Each wall is flat, endless, passes through zero and stands at right angles to its row. A trip goes straight from one point to another. Which walls does it cross, in order?

Walls:
(1): [-3 27]
(2): [-39  21]
(3): [50 23]
(4): [-20  21]
(5): [ 31 -28]
(6): [33  4]
(7): [35 12]
(8): [  5 -16]
(9): [ 1 27]
Trips:
[ 36 -13] to [-23 -12] -> 3, 7, 6, 2, 5, 4
[ 37 -54] to [-16 -20] -> 3, 7, 6, 2

Walls:
(1): [ 34  27  56 -26 -13  35  17   0]
(2): [ 12 -46  33 -36  50  -3   3  23]
(3): [ -4  22  49  -2  30   4 -41 -58]
(4): [-21  -5   4   7  -1 -44 -13  33]
(5): [-39 -18  -8 -37   5 -40   3 -44]
(6): [ 81  69 -11  -5  12   9 -20 -73]
Trips:
[-23 -21  -4  46  17  -9 -29 -22] to [ -6  42 -12 -27 -18  42   4  32] -> 5, 4, 3, 1, 6
[ 59  20  12 -20 -30   8 -43 -21] to [-14 -61   7  11  -7   2 -25 -21] -> 2, 5, 1, 6, 4
[-27   5   9   9 -21 -12  -8  29] to [ 11 -38 -22 -36 -16  -6  22 -32] -> 5, 2, 4, 6
[ 20 -13 -12   0 -22  13  46 -40] to [  2  25   2   9  25  -2  30 -11] -> 3, 5
[-36  -8   3 -35  37   6   7  34] to [ -2  29  22 -31 -52 -27  -2 -27] -> 1, 3, 2, 6
[-31  31  -5 -82  13   4  14 -32] to [47  6 28 -7  3  8  2 48] -> 5, 3, 4
[ -9  24  27  42  10  22 -19  53] to [ 33  16  -7   3  -5 -17 -20   0] -> 3, 6
[ 34 -36  -2  14  12 -12 -26 -40] to [ -4 -34 -20 -14 -14 -26  24  29] -> 4, 3, 6
[-20  43 -10  43  37 -14  20 -53] to [ 14 -39  10 -19 -36   4  14 -42] -> 1, 2
[21 39 41 29  7 -7 36  3] to [ 4 27 13  4 72 -2 13 32] -> 2, 4

Walls:
(1): [ -5 -12 -80  24 -31  48 -39   1  35 -16  -9 -62  50  48]
(2): [  3 -38   2  12  14  51   6   5 -37 -44   7 -14  44 -64]
(3): [ 12  -4   9  -7 -12 -18 -20 -14 -12   0  27  -1  19  32]
(4): [-14   1 -11  56 -25  -6   9 -48  29  54   5   9  27 -46]
(5): [  0  14 -54  34  -9 -21  -6  19  33 -29 -27 -26 -28   6]
(6): [-27  22  -7  11 -24   8  10 -33  -3  10  44  26  15  -4]
Trips:
[  4 -38 -18  26 -13   4 -36   5  11  26 -66 -11  38 -23] to [ 36 -18 -47  33 -33 -28  54  17 -20  12  37 -36 -52 -33] -> 1, 6
[ 49   5  35  17  14   0  48  -3  14 -10 -15 -13   8  53] to [ 40 -12 -19  -1  16 -15   3 -15 -22   8 -50  -1 -33 -17] -> 5, 3
[ 24 -42  28  -2  31  46 -24  15 -18   5 -22  10  39 -36] to [ 21 -38 -27 -19   9  25 -22  -8 -23 -14 -11  -7  21 -52] -> 1, 4
[-69   6  54 -31  23  17   5  -9  21 -70  29 -28  12 -28] to [-13 -16  26 -16 -33  16 -35  -3 -28  27  57  31 -22 -28] -> 3, 4
[-11  -7  19 -12 -17   6  29   4  17   2  13  31 -31 -24] to [-34 -17  27  -9 -19  12 -19  30 -20 -30  31  13  47  37] -> 2, 4, 3, 1
[-30  19 -11 -56  42  -3  14   9  44  29  14  -6   4  -9] to [-16 -17   1 -48 -64 -43  -8 -13  -1  47 -24 -10 -14 -75] -> 4
